Each row of a before or after table is a point. One or more steps were done to the points. Then noise was added and the rows were shuffled. The steps act on how far a point lies along the listed directions, d1 being the first. What was done? A step turns or swaps two directions, mirrors them in a line or flattens them onto one, adds a multiple of one to another, or multiplies one. Angles are multiples of 10 degrees, from the lower direction toward the higher: turns from -170 to 170, lines from 10 to 170 but not 90. Use the fewest steps. Two steps may share a direction if one is a turn and the other turns, adds or multiplies; they go together, in the order done. Otherwise the lowest direction goes first.

Directions:
(1): +3.02,-0.52
(2): -0.52,-3.02
Before, 8 rows:
+0.13,+0.41
+0.65,-0.73
+0.35,+0.14
-0.60,+0.28
-0.14,+0.21
-0.45,+0.60
+0.23,+0.17
-0.53,+0.33
After, 8 rows:
-0.03,+0.60
-0.30,-0.23
-0.27,+0.21
+0.42,-0.85
-0.41,+0.06
-0.22,-0.27
-0.13,+0.71
-0.47,+0.62
Steps: swap d1 and d2

Directions:
(1): +1.21,-3.88,-1.46,+0.30
(2): +2.59,+0.77,+0.79,+3.29
(3): +2.59,+1.60,-2.48,-1.83
(4): +1.96,-0.74,+3.14,-2.13
Before:
-0.43,-0.50,+0.01,+0.02
-0.06,-0.02,+0.13,+0.13
-0.41,-0.65,-0.02,+0.12
+0.00,-0.71,+0.66,-0.02
+0.44,+0.72,+0.25,+0.39
+0.08,+0.00,+0.46,+0.65
+0.30,-0.15,-0.45,+0.15
-0.83,-0.25,-0.05,+0.11
-0.17,+0.49,+0.51,+0.55
+0.42,-0.64,+0.78,+0.02
-0.54,+0.29,+0.14,+0.21
+0.47,-0.29,+0.17,-0.94
+0.26,-0.04,-0.40,-0.60
After:
+0.27,+0.88,-0.40,-0.85
+0.54,+0.46,+0.12,-1.20
-0.79,-1.10,-0.13,+0.34
+0.58,-1.00,+0.65,+0.02
+0.18,-1.32,+0.44,+0.09
-0.32,-0.38,+0.60,+0.86
+0.07,-0.74,+0.45,+0.85
-0.28,-1.13,-0.24,+0.10
+0.36,+0.45,-0.50,-0.05
-0.66,-0.46,+0.24,+0.46
-0.08,-0.26,+0.16,+0.19
+0.23,+0.74,+0.41,+0.54
-0.34,-0.93,-0.14,+0.06
Steps: multiply d3 by 2; turn d1 and d3 by 40 degrees

Directions:
(1): +0.53,+2.06,+1.47,-1.28,+1.15,-4.29
(2): +2.93,-3.75,+1.23,+1.42,+0.37,-1.35
Before (13 x 6):
+0.49,-0.93,-0.10,+0.58,-0.35,+0.78
-0.04,+0.55,+0.27,-0.33,+0.09,-0.70
+0.07,-0.18,+0.31,-0.28,+0.51,-0.52
-0.12,-0.19,+0.16,-0.11,+0.15,+0.20
+0.01,+0.05,+0.05,+0.11,+0.04,-0.08
-0.63,+0.57,-0.44,-0.28,-0.07,-0.04
+0.31,-0.43,+0.08,+0.07,-0.22,-0.82
-0.45,+0.75,-0.29,-0.15,-0.32,+0.76
-0.65,+0.78,-0.54,-0.20,-0.13,+0.88
-0.17,-0.04,-0.18,+0.20,+0.02,+0.74
+0.31,-0.58,-0.30,+0.33,+0.14,+0.98
-0.42,+1.05,-0.24,-0.39,-0.05,+0.00
+0.43,-0.64,-0.27,+0.70,+0.26,+0.27
After:
+0.21,-0.77,+0.14,+0.03,+0.38,-0.11
-0.18,+0.38,-0.12,-0.33,+0.18,-0.88
-0.20,+0.00,-0.66,+0.48,+0.16,+0.72
-0.12,+1.13,+0.13,-0.44,+0.01,-0.51
-0.46,+0.26,-0.44,+0.14,-0.47,+1.26
+0.50,-0.35,+0.37,+0.02,+0.05,-0.66
+0.21,+0.54,+0.22,-0.30,+0.17,-0.96
+0.15,-0.85,-0.19,+0.26,-0.35,+0.05
-0.42,+0.51,-0.54,-0.10,+0.12,+0.97
-0.27,-0.02,+0.13,-0.33,+0.09,+0.17
-0.34,+1.28,-0.03,-0.54,+0.26,-0.52
-0.44,+0.59,-0.13,-0.14,+0.12,+0.31
-0.01,-0.04,+0.03,+0.22,+0.01,-0.05
Steps: turn d1 and d2 by 70 degrees

Directions:
(1): -0.14,+3.05,+0.49,+1.49,-2.91,-0.25,+2.54,+3.74,+1.20
(2): -3.30,+0.18,-0.34,+0.58,-1.73,-2.49,-3.44,-0.62,+3.07
(3): -0.77,-2.36,+3.13,-1.39,+2.51,-1.51,+2.27,+1.41,+2.93
(4): +0.95,-1.75,+3.03,+3.14,-0.28,+2.90,-2.82,+1.64,+0.22
(5): +2.04,-2.73,+0.44,-2.55,-3.30,-2.31,-1.11,+1.84,-1.73
(6): +1.54,+3.11,+0.11,-3.08,+2.28,+0.50,-3.01,+2.32,+0.85
Before (8 x 9):
-0.72,+0.37,-0.75,+0.29,+0.09,-0.18,-0.32,-0.90,-0.28
-0.41,+0.27,+0.11,-0.24,+0.04,-0.04,-0.29,-0.03,+0.29
+0.55,+0.11,-0.58,+0.37,+0.29,+0.68,+0.20,-0.14,-0.77
-0.52,-0.47,-0.21,+1.46,-0.77,-0.04,+0.20,-0.50,-0.05
-0.51,-0.04,-0.14,-0.39,+0.40,-0.55,-0.34,-0.86,+0.12
+0.28,+0.35,-0.40,-0.67,+0.00,-0.03,+0.14,-0.09,-0.40
+0.00,+0.04,-0.50,-0.32,-0.40,-0.49,-1.28,-0.21,-0.22
-0.27,+0.41,+0.18,+0.36,+0.28,+0.30,-0.82,-0.04,+0.50
After:
-0.35,+0.95,+0.20,-0.14,+0.39,-0.21,-0.31,+0.17,+0.63
-0.21,+0.21,-0.23,-0.30,-0.77,-0.78,+0.10,+0.10,+0.19
-0.59,+0.96,-0.66,-0.08,+0.26,-0.25,-0.62,-0.30,+0.03
+0.02,-0.62,-0.55,-0.56,+0.41,-0.54,-1.19,-0.84,-0.24
-0.30,+0.59,+0.00,+0.68,-0.57,-0.04,-0.95,+0.46,+0.35
+0.00,+0.54,-0.10,+0.50,+0.00,+0.59,+0.25,+0.00,-0.12
+0.64,+0.38,-0.84,-0.08,-0.03,+0.33,+0.11,+0.06,-0.87
-0.49,+0.18,+0.16,-0.02,-0.24,-0.16,+0.09,+0.01,+0.30
Steps: turn d1 and d6 by -110 degrees; turn d2 and d3 by 10 degrees; swap d4 and d5

Directions:
(1): +0.83,-2.54,-3.23,-3.03,-0.46,-2.94,-2.68,+0.67,+3.31,-1.29,-0.01,+0.60
(2): -5.26,-2.48,+0.13,+0.09,-3.53,+1.30,-0.71,+2.00,-0.95,-1.20,+0.07,-1.15
Before, 14 rows:
+0.96,+0.96,+0.52,+0.39,+0.72,+0.20,+0.64,-0.20,-0.30,+0.37,+0.01,+0.12
+0.04,-0.32,-0.38,-0.30,+0.06,-0.14,-0.25,+0.27,+0.31,+0.00,+0.08,+0.20
+0.66,+0.61,+0.36,+0.66,+0.32,+0.21,+0.60,-0.30,-0.16,+0.28,-0.10,+0.01
-0.59,-0.44,-0.58,-0.32,-0.67,+0.03,-0.44,+0.41,+0.36,-0.10,-0.08,-0.09
-0.20,-0.26,-0.35,-0.32,+0.16,+0.05,-0.49,-0.21,+0.49,+0.03,-0.03,-0.20
+0.87,+0.93,+0.29,+0.06,+0.84,+0.23,+0.45,-0.48,-0.02,+0.34,-0.01,+0.05
+0.59,+0.25,+0.42,+0.11,+0.25,+0.24,+0.16,-0.44,-0.32,+0.54,-0.23,-0.33
+0.63,+0.54,+0.48,+0.61,+0.80,+0.38,+0.62,-0.66,-0.27,+0.36,-0.09,-0.01
-0.66,-0.20,-0.55,-0.49,-0.15,+0.12,-0.29,+0.05,+0.36,-0.14,-0.10,-0.10
-1.52,-0.24,+0.42,+0.47,-0.58,+0.64,+0.19,+0.17,-0.72,-0.36,+0.16,-0.48
+0.02,-0.68,-0.71,-0.97,-0.25,-0.37,-0.54,-0.13,+0.51,-0.07,+0.04,+0.17
+0.04,-0.80,-0.54,-0.46,-0.18,-0.59,-0.61,+0.25,+0.73,-0.05,+0.00,+0.06
+0.40,+0.25,+0.35,+0.44,+0.56,+0.31,+0.45,-0.43,-0.36,-0.01,+0.06,+0.06
-0.63,-0.64,-0.42,-0.32,-0.22,+0.19,-0.39,+0.26,+0.27,-0.26,+0.14,+0.19
After (14 x 12):
-0.55,-0.71,-0.37,-0.19,-0.22,-0.05,-0.28,+0.09,+0.30,-0.49,+0.01,-0.10
+0.52,+0.37,+0.04,+0.24,+0.76,+0.43,+0.18,-0.35,+0.00,+0.37,+0.13,+0.39
+0.18,+0.37,+0.64,+0.76,+0.29,+0.55,+0.51,-0.21,-0.48,+0.56,+0.05,-0.08
-0.68,-0.70,-0.37,-0.16,-0.69,-0.13,-0.38,+0.46,+0.43,-0.41,-0.13,-0.15
-0.83,-1.05,-0.49,-0.20,-0.47,-0.13,-0.48,+0.28,+0.36,-0.34,-0.11,-0.20
+0.04,+0.11,+0.31,+0.27,+0.20,+0.38,+0.27,+0.10,-0.24,+0.33,+0.10,+0.11
+1.14,+0.14,-0.62,-0.56,+0.85,-0.94,-0.31,-0.55,+0.76,-0.20,+0.19,+0.24
+0.15,+0.63,+0.55,+0.18,+0.37,+0.87,+0.57,-0.55,-0.69,+0.60,-0.05,+0.00
-1.06,-0.78,-0.33,-0.40,-0.76,-0.06,-0.29,+0.75,+0.26,-0.44,-0.01,-0.27
+0.25,+0.69,+0.03,-0.01,+0.55,+0.34,+0.26,-0.46,-0.01,+0.36,-0.14,+0.02
+0.76,+0.82,+0.15,+0.24,+0.38,+0.25,+0.33,-0.32,-0.12,+0.57,-0.05,+0.06
-0.25,-0.80,-0.15,-0.45,-0.66,-0.01,-0.46,+0.03,+0.05,+0.16,-0.15,-0.48
-1.20,-0.55,-0.29,-0.41,-0.74,+0.17,-0.33,+0.55,+0.16,-0.34,-0.04,-0.39
-0.17,+0.25,+0.25,+0.25,+0.38,+0.48,+0.01,-0.47,-0.15,+0.31,-0.07,-0.26
Steps: turn d1 and d2 by -170 degrees

Directions:
(1): -1.84,+1.15,+1.37,-4.72,-1.27,-2.77,+3.19,-0.22,-0.46,-1.15,-1.25,+1.09,+1.36,+0.73,+0.81,+2.30,+4.46,-1.86
(2): -2.09,-3.14,+5.02,-0.83,-0.48,+0.04,-2.87,-1.91,-0.67,-0.11,+3.83,+0.00,-2.47,+1.19,+1.73,-1.36,+1.79,+1.19
(3): -2.07,+0.09,-0.50,-4.76,+2.55,-1.92,-1.44,+0.67,+0.09,+3.56,+0.48,+2.58,-1.19,+0.03,-3.04,-0.68,-3.68,-0.48
(4): -1.95,-0.02,-0.83,-0.85,+1.62,+1.12,+0.43,-1.13,+1.12,-1.07,+3.52,-1.50,+6.57,+1.88,-1.61,-0.20,-0.24,+2.72
(5): -1.35,-1.56,-0.70,-0.40,-1.31,+0.72,+4.18,+0.04,+1.04,+2.26,+0.10,-1.80,-0.42,+4.00,+4.09,-1.89,-3.21,-1.89
(6): +2.47,-1.86,+1.44,-2.74,+0.17,+2.24,+3.23,+3.42,-0.19,-2.89,+3.11,-1.40,-0.90,-3.12,-1.72,-1.08,-1.07,-1.50
Before:
-0.45,-0.23,+0.16,+0.48,-0.01,+0.29,-0.42,-0.10,+0.10,-0.04,+0.68,+0.05,+1.08,+0.47,-0.25,-0.02,+0.10,+0.85
+0.13,-0.50,+0.29,-0.20,-0.18,+0.16,+0.38,+0.43,-0.20,-0.22,-0.28,-0.17,-0.06,-0.06,-0.04,-0.04,+0.16,-0.10
-0.59,+0.91,-0.24,-0.56,-0.33,-0.29,+0.93,-0.21,-0.02,-0.09,-0.41,+0.00,+0.82,+0.67,+0.21,+0.45,+0.59,+0.07
-0.24,-0.29,+0.38,-0.49,-0.15,+0.26,+0.43,+0.27,+0.04,-0.65,+0.81,-0.65,+0.61,+0.17,-0.06,-0.13,+0.15,+0.31
-0.75,-0.24,+0.89,-0.88,-0.62,-0.51,+0.97,+0.32,-0.01,+0.04,+0.23,+0.20,-0.59,+0.45,+0.63,-0.15,+0.24,-0.61
-0.30,-0.12,+0.41,-0.03,+0.56,+0.03,-1.01,-0.53,+0.09,-0.19,+0.59,+0.08,+0.77,+0.41,-0.43,-0.06,-0.11,+0.68
-0.23,-0.39,+0.01,-0.07,-0.25,+0.60,+1.02,-0.69,+0.29,-0.42,+0.17,-0.79,+1.11,+1.30,+1.28,-0.21,+0.24,+0.18
+0.34,+0.14,-0.87,+0.72,+0.02,+0.23,+0.43,+0.46,+0.11,+0.65,-0.76,-0.03,-0.32,+0.33,+0.37,-0.08,-0.95,-0.39
+0.17,-0.23,+0.35,+0.40,-0.43,+0.26,+0.13,-0.38,-0.10,-0.74,+0.32,-0.26,+0.64,+0.48,+0.32,+0.18,+0.57,+0.41
After, 9 rows:
+0.51,+0.23,+0.01,+0.55,-0.32,+0.00,-0.30,+0.64,-0.25,-0.23,-0.49,+0.52,-0.32,-0.79,-0.50,+0.37,+0.31,+0.03
+0.22,+0.07,+0.40,+1.46,-0.43,-0.17,-1.54,-1.26,-0.29,+0.20,-1.30,+0.37,-1.24,+0.40,+1.29,+0.22,+1.02,+0.33
-0.63,+0.08,+0.11,+0.56,-0.45,-0.37,-0.03,-0.08,+0.12,+0.84,-0.46,+0.24,-0.78,+0.76,+0.77,-0.35,-0.50,-0.15
-0.20,+0.39,+0.16,+1.18,+0.05,+0.20,-1.41,-0.67,-0.22,+0.24,+0.04,+0.08,-0.45,+0.24,+0.07,-0.13,-0.06,+0.90
+1.02,+0.29,-0.06,-0.35,+0.30,+0.10,-0.01,+0.77,-0.13,-0.52,-0.48,+0.31,-0.32,-0.98,-0.93,+0.19,-0.34,-0.48
-0.38,-0.22,+0.08,+0.18,-0.20,-0.17,-0.05,-0.15,-0.08,+0.21,-0.71,+0.06,+0.27,+0.53,+0.31,+0.12,+0.36,+0.19
-0.36,-0.89,+1.01,-0.52,+0.11,+0.35,+0.10,+0.17,-0.07,-0.24,+1.22,-0.22,-0.11,+0.30,+0.24,-0.30,+0.10,+0.07
-0.14,+0.57,-0.06,+0.45,-0.46,-0.69,-0.64,-0.20,-0.26,+0.04,-1.13,+0.21,-0.44,+0.02,+0.20,+0.52,+0.79,+0.15
+0.27,+0.47,-0.33,+1.45,-0.58,-0.29,-0.72,-0.79,-0.19,-0.01,-1.21,+0.33,+0.02,+0.48,+0.53,+0.57,+0.61,+0.38
Steps: turn d1 and d6 by -120 degrees; add 1.5 times d3 to d6; turn d2 and d5 by -130 degrees; turn d4 and d5 by -120 degrees

Directions:
(1): -3.17,+0.03,+5.02,-1.97,+4.58,+1.32,-0.01,-1.50,+1.19,+0.27,+1.86,-3.13,-0.49,-2.06,-1.83,+0.87,-0.82,+0.95,-1.04,-1.88
(2): -2.49,-0.24,-0.51,-0.57,+2.47,-3.14,-2.49,+1.57,-1.78,-0.76,-1.85,+0.85,+3.91,+2.90,-0.57,-2.33,-4.46,+1.82,+0.99,-0.89
(3): -2.64,+2.75,+2.14,-1.88,-2.96,-2.18,-2.50,+1.63,+0.54,-3.15,-1.55,-3.07,-2.64,-0.33,+2.04,-1.91,+0.93,-0.42,-0.11,+3.27
(4): -4.18,-2.14,-0.10,+0.79,-0.62,+0.28,+4.02,-1.82,+4.12,-1.70,-2.21,+2.14,+3.01,-0.63,+0.85,-0.69,+0.36,-0.07,-2.23,+2.44
(5): +1.24,+3.33,+3.64,+2.95,+1.61,-1.21,+2.47,+3.01,-0.36,+3.90,-0.80,+0.85,+2.00,-2.24,+1.84,-1.79,+1.05,+0.89,+1.48,+1.86
Before, 14 rows:
+0.48,-0.26,-0.46,+0.42,-0.12,+0.24,+0.49,-0.01,+0.00,+0.19,-0.22,+0.68,+0.55,-0.09,-0.27,-0.23,+0.39,-0.25,-0.15,+0.03
-0.87,-0.15,+0.36,+0.04,+0.52,-0.46,-0.28,-0.04,-0.01,-0.45,-0.11,+0.24,+0.55,+0.25,-0.03,-0.16,-1.07,+0.31,+0.22,-0.20
+0.16,-0.94,-1.41,+0.90,-0.17,+0.06,+1.00,-0.55,+0.08,+0.49,-0.09,+1.59,+1.30,+0.46,-0.25,+0.22,-0.34,-0.04,-0.17,-0.28
-0.41,-0.06,-0.02,+0.28,-0.26,-0.09,+0.55,+0.26,+0.14,+0.02,-0.53,+0.51,+0.70,+0.26,+0.13,-0.13,-0.29,+0.02,-0.29,+0.35
+0.26,-0.64,-0.20,+0.81,+0.43,+0.22,+0.77,-0.86,+0.45,+0.52,+0.20,+0.68,+1.08,-0.15,-0.13,+0.31,+0.26,+0.06,-0.65,-0.01
+0.04,-1.50,-1.54,+0.73,-0.16,+0.37,+0.89,-0.69,+0.29,+0.04,-0.23,+1.20,+1.31,+0.48,-0.03,+0.23,-0.28,+0.08,-0.33,-0.13
+0.17,-0.14,-0.30,+0.05,+0.32,+0.05,-0.40,-0.11,-0.39,-0.09,+0.07,-0.36,+0.32,+0.19,-0.38,+0.30,-0.62,+0.07,+0.38,-0.76
-0.17,-0.13,-0.51,-0.62,-0.02,+0.20,-0.65,-0.56,-0.33,-0.41,+0.18,-0.56,-0.57,+0.29,-0.20,+0.27,-0.11,-0.22,+0.08,-0.25
-0.43,+0.34,+0.96,-0.25,-0.10,+0.13,+0.16,-0.34,+0.50,-0.38,-0.29,-0.88,-0.16,-0.37,+0.08,+0.00,+0.20,+0.18,-0.19,+0.68
-0.91,-0.11,+0.12,+0.11,+0.07,-0.39,+0.39,-0.24,+0.46,-0.16,-0.60,+0.44,+0.77,-0.43,+0.37,-0.38,-0.28,-0.16,-0.38,+0.65
-0.34,-0.20,-0.32,+0.05,+0.02,-0.15,-0.05,+0.20,+0.04,-0.05,-0.32,+0.09,+0.24,+0.15,+0.37,-0.26,-0.03,+0.00,-0.01,+0.29
-0.12,+0.22,+0.79,-0.42,-0.05,-0.17,-0.59,-0.26,-0.04,-0.35,+0.24,-0.58,-0.42,+0.18,-0.39,-0.25,-0.35,+0.12,+0.13,-0.30
-0.12,-0.27,-0.76,-0.17,+0.25,-0.41,-0.44,-0.33,-0.02,-0.48,-0.06,+0.40,+0.11,+0.79,-0.19,-0.25,-0.62,+0.23,+0.14,-0.54
-0.73,+0.18,+0.62,-1.03,+0.29,+0.29,-0.85,-0.29,+0.19,-0.47,+0.18,-0.94,-0.75,-0.04,-0.36,+0.35,+0.04,-0.27,-0.39,-0.24
After (14 x 20):
+1.16,+0.00,-0.05,+0.87,+0.68,-0.10,-0.02,-0.17,-0.57,+1.08,+0.46,+0.42,+0.78,+0.03,-0.13,+0.22,+0.03,+0.18,-0.01,-0.40
+0.05,+0.22,+0.67,+0.24,+0.06,+0.18,+0.24,-0.14,+0.12,+0.02,+0.38,+0.01,-0.39,-0.49,+0.15,+0.31,+0.00,-0.12,+0.15,+0.01
-0.06,+0.00,+0.14,-0.01,-0.94,-0.12,+0.11,-0.38,+0.43,-0.58,-0.12,+0.08,-0.23,+0.21,+0.06,-0.40,+0.03,-0.14,-0.04,+0.29
+0.32,-0.02,+0.15,+0.06,+0.65,+0.20,-0.02,+0.09,-0.34,+0.35,+0.13,+0.13,+0.41,-0.15,-0.63,-0.18,-0.05,+0.01,-0.04,-0.46
+0.46,+0.84,+0.71,+0.15,+0.33,-0.33,-0.33,+0.32,-0.59,+0.69,+0.19,-0.28,-0.18,-0.72,+0.30,-0.20,+0.01,-0.16,+0.28,+0.11
-0.20,+0.19,-0.46,-0.04,-0.96,-0.20,+0.03,+0.24,+0.41,-0.29,-0.70,+0.46,+0.02,+0.20,+0.58,-0.11,+0.51,-0.42,-0.28,+0.87
-0.64,-0.09,-0.32,+0.06,-0.12,+0.03,+0.43,-0.46,+0.30,-0.18,-0.41,+0.08,+0.25,+0.00,+0.26,-0.16,+0.11,-0.17,-0.11,+0.53
-0.18,-0.41,-0.23,+0.28,+0.08,+0.38,+0.45,-0.47,+0.35,-0.24,-0.08,-0.14,+0.43,-0.20,-0.18,+0.41,-0.10,-0.08,-0.06,-0.36
-0.18,+0.09,+0.38,-0.09,+0.45,+0.14,-0.16,+0.21,-0.09,+0.22,+0.06,-0.37,-0.10,-0.22,+0.21,-0.07,+0.14,+0.05,+0.04,+0.05
+0.17,+0.51,+0.84,+0.04,+0.32,+0.19,+0.00,+0.43,-0.43,+0.55,+0.19,-0.29,-0.09,-0.15,-0.07,+0.19,-0.16,+0.07,+0.04,-0.20
+0.58,+0.55,+0.00,+0.10,-0.87,-0.35,-0.33,+0.22,-0.25,-0.18,-0.55,-0.47,-0.20,+0.13,+0.39,-0.24,+0.17,+0.06,+0.26,+0.81
+0.52,-0.09,+0.79,+0.79,+1.57,+0.43,+0.66,+0.06,-0.35,+1.51,+0.59,+0.08,+1.03,-0.60,-0.22,+0.16,-0.17,+0.62,+0.19,-0.68
-0.37,+0.07,+0.49,+0.10,+0.71,+0.13,+0.51,-0.57,+0.72,+0.03,+0.22,+0.07,+0.00,-0.23,-0.09,-0.03,+0.08,+0.18,-0.16,-0.23
+0.29,+0.00,+0.71,+0.58,+1.53,+0.30,+0.71,-0.21,-0.37,+1.60,+0.82,+0.31,+0.79,-0.47,-0.63,+0.43,-0.36,+0.35,+0.18,-1.03
Steps: turn d1 and d2 by -140 degrees; multiply d2 by 0.4; multiply d5 by 0.7; turn d4 and d5 by 120 degrees
